Each row is a point. The ring and each string are closed loops that go straight from each point to the next, and from the last back to the first. Before rounding, they use only three directions, however many columns there are. Count how often each string passes through the ring. Passing back the other way cancels.
(in the rows, 128 means zero)

Ring (10 x 3):
[[150 119 108]
 [161 143 115]
 [158 173 126]
 [121 196 136]
 [ 93 190 139]
 [ 68 152 146]
 [ 67 119 147]
 [ 81  77 138]
 [ 96  70 124]
 [125  88 108]]
String (11 x 3):
[[ 66  95  83]
 [104  78  89]
 [101 127  92]
 [129 121 128]
 [172  95 139]
 [165  85 112]
 [106  88  71]
 [ 91 116 102]
 [118 114 135]
 [118  78 142]
 [ 86 123 110]]
Times through: 1

Ring (7 x 6):
[[188 162  76 134 140 102]
 [114 180  56 125 163 123]
 [ 79 160  62 117 161 136]
 [ 65  91  92 103 136 149]
 [ 88  67 119 108 123 139]
 [144  76 141 125 116 113]
 [192 129 107 135 127  98]]
String (21 x 6):
[[126 111 146 138 136 103]
 [138  65 193 141 116  95]
 [144  40 156 118 101 118]
 [142  47 111 103 102 136]
 [132  24 108  93  94 147]
 [ 83  26 156 108 109 138]
 [ 80  76 153 123 131 124]
 [ 96 105 132 127 139 119]
 [110  96 114 118 131 126]
 [131  67  92 102 112 140]
 [132  35 119 101  99 139]
 [151  75  89 105 111 134]
 [158  82  89 108 112 130]
 [185  63 109 112 100 121]
 [202  66 139 127 100 102]
 [179  96 166 145 120  86]
 [126 126 156 147 143  94]
 [140 121 121 132 136 108]
 [171 107  85 117 121 120]
 [166 106  88 117 122 120]
 [142 113 107 125 131 116]]
Times through: 1

Ring (6 x 8):
[[142  96 119 141 127 140 166  97]
 [198  98 111 170 165 114 144 114]
 [184 150 118 174 161 121 100 146]
 [130 162 122 139 130 146 105 143]
 [ 88 131 122 102 101 164 147 112]
 [ 99 110 124 115 101 160 167  96]]
String (31 x 8):
[[195  90 105 152 167 113 149 112]
 [236  83 100 175 194  94 143 117]
 [226 121 111 195 185 102 114 136]
 [218 150 119 206 179 107  92 152]
 [220 152 115 200 184 105  87 156]
 [166 179 129 187 147 132  83 157]
 [145 165 128 166 134 141 101 144]
 [158 119 113 140 145 131 135 122]
 [159 120 111 138 148 130 133 123]
 [130 154 127 151 124 147 116 133]
 [120 176 132 155 118 153  99 145]
 [137 143 121 142 132 142 121 131]
 [146 133 116 136 139 137 126 128]
 [136 147 122 144 131 143 118 133]
 [120 177 133 157 118 153  99 145]
 [126 203 134 167 125 151  73 164]
 [169 168 117 161 157 128  86 157]
 [181 138 111 156 163 121 109 141]
 [172 130 113 154 155 125 121 132]
 [183 121 111 156 162 120 125 129]
 [216 106 103 166 184 103 126 129]
 [246 112 105 196 200  91 114 137]
 [224 125 115 202 182 103 112 137]
 [176 140 125 184 149 127 116 133]
 [158 121 118 152 142 132 136 120]
 [185  91 107 148 161 118 152 110]
 [218  69 102 163 180 102 162 102]
 [230  65 103 176 184  98 163 101]
 [184 114 120 180 153 122 137 118]
 [160 134 125 171 138 134 127 125]
 [163 112 114 148 146 129 141 116]]
Times through: 2

Ring (8 x 11):
[[130 143 119 126 126 154 124 121 158 129 125]
 [124 132  83 127 124 172 124 132 171 112 119]
 [123 127  69 135 126 176 126 135 172 100 111]
 [127 130  94 140 135 159 129 128 154 105 108]
 [136 139 147 141 146 127 133 115 126 126 112]
 [140 147 176 139 147 113 133 106 115 140 117]
 [140 153 176 136 140 117 129 103 122 145 120]
 [135 151 150 131 130 135 125 110 141 140 124]]
String (24 x 11):
[[134 141 135 138 138 137 129 116 137 125 114]
 [131 136 116 149 139 145 130 118 140 109 102]
 [130 129 110 146 144 146 133 125 139 106 104]
 [134 133 142 131 149 130 135 123 128 128 119]
 [133 138 133 132 139 139 130 120 139 127 119]
 [124 132  74 145 125 173 124 128 168  97 104]
 [118 123  37 152 123 191 124 136 181  76  93]
 [131 128 117 137 145 143 134 127 138 114 112]
 [136 136 155 130 150 123 135 119 123 134 121]
 [132 140 125 137 135 144 128 119 144 122 115]
 [132 141 120 149 134 145 127 114 143 113 104]
 [140 149 170 146 145 116 132 103 117 134 111]
 [145 154 207 137 152  95 135  98 100 154 122]
 [140 147 175 130 145 116 132 109 120 146 124]
 [136 147 151 134 137 131 128 111 134 136 120]
 [133 152 129 141 123 147 122 108 151 126 113]
 [137 157 158 135 127 132 123 103 140 142 121]
 [141 154 185 126 140 114 129 104 122 155 130]
 [140 148 179 125 144 115 132 109 121 151 129]
 [134 147 141 135 132 138 126 112 141 132 118]
 [134 155 139 145 124 141 121 103 146 129 111]
 [144 161 199 142 141 103 129  92 111 152 118]
 [145 152 209 133 154  94 136 100  99 156 125]
 [138 143 166 130 147 120 133 114 122 141 123]]
Times through: 5
String (27 x 11):
[[131 129 122 135 147 140 134 127 135 117 113]
 [133 137 131 131 140 140 131 122 139 126 119]
 [126 133  88 139 129 165 126 127 162 106 110]
 [114 122  13 148 113 208 120 142 199  71  95]
 [113 119   7 146 113 211 120 145 201  69  96]
 [116 122  22 145 115 203 121 141 194  76  98]
 [118 121  40 142 123 191 125 141 182  83 102]
 [130 129 113 131 141 148 132 129 144 117 116]
 [131 135 121 134 138 145 130 123 143 121 116]
 [129 135 105 141 133 154 128 123 151 111 109]
 [135 140 147 131 143 130 132 118 131 133 121]
 [139 141 169 133 151 116 135 113 116 139 121]
 [132 142 127 141 134 143 127 115 143 121 112]
 [138 150 161 146 140 123 129 103 125 132 110]
 [143 158 192 146 143 105 130  94 111 146 114]
 [146 154 212 130 152  94 135  99 101 161 128]
 [140 145 177 127 147 114 133 111 118 148 127]
 [134 146 139 137 133 138 127 112 141 130 117]
 [135 153 141 144 127 139 123 104 144 129 112]
 [141 161 182 142 134 116 125  94 123 147 117]
 [147 156 218 130 152  91 134  97  99 164 129]
 [141 148 185 129 149 109 134 108 114 150 126]
 [146 152 210 134 155  93 136 100  98 157 124]
 [141 149 180 144 148 109 133 102 111 139 113]
 [142 145 185 145 156 103 137 104 102 138 112]
 [132 137 120 149 139 143 130 116 139 111 103]
 [129 132 105 147 139 150 131 123 144 105 103]]
Times through: 3
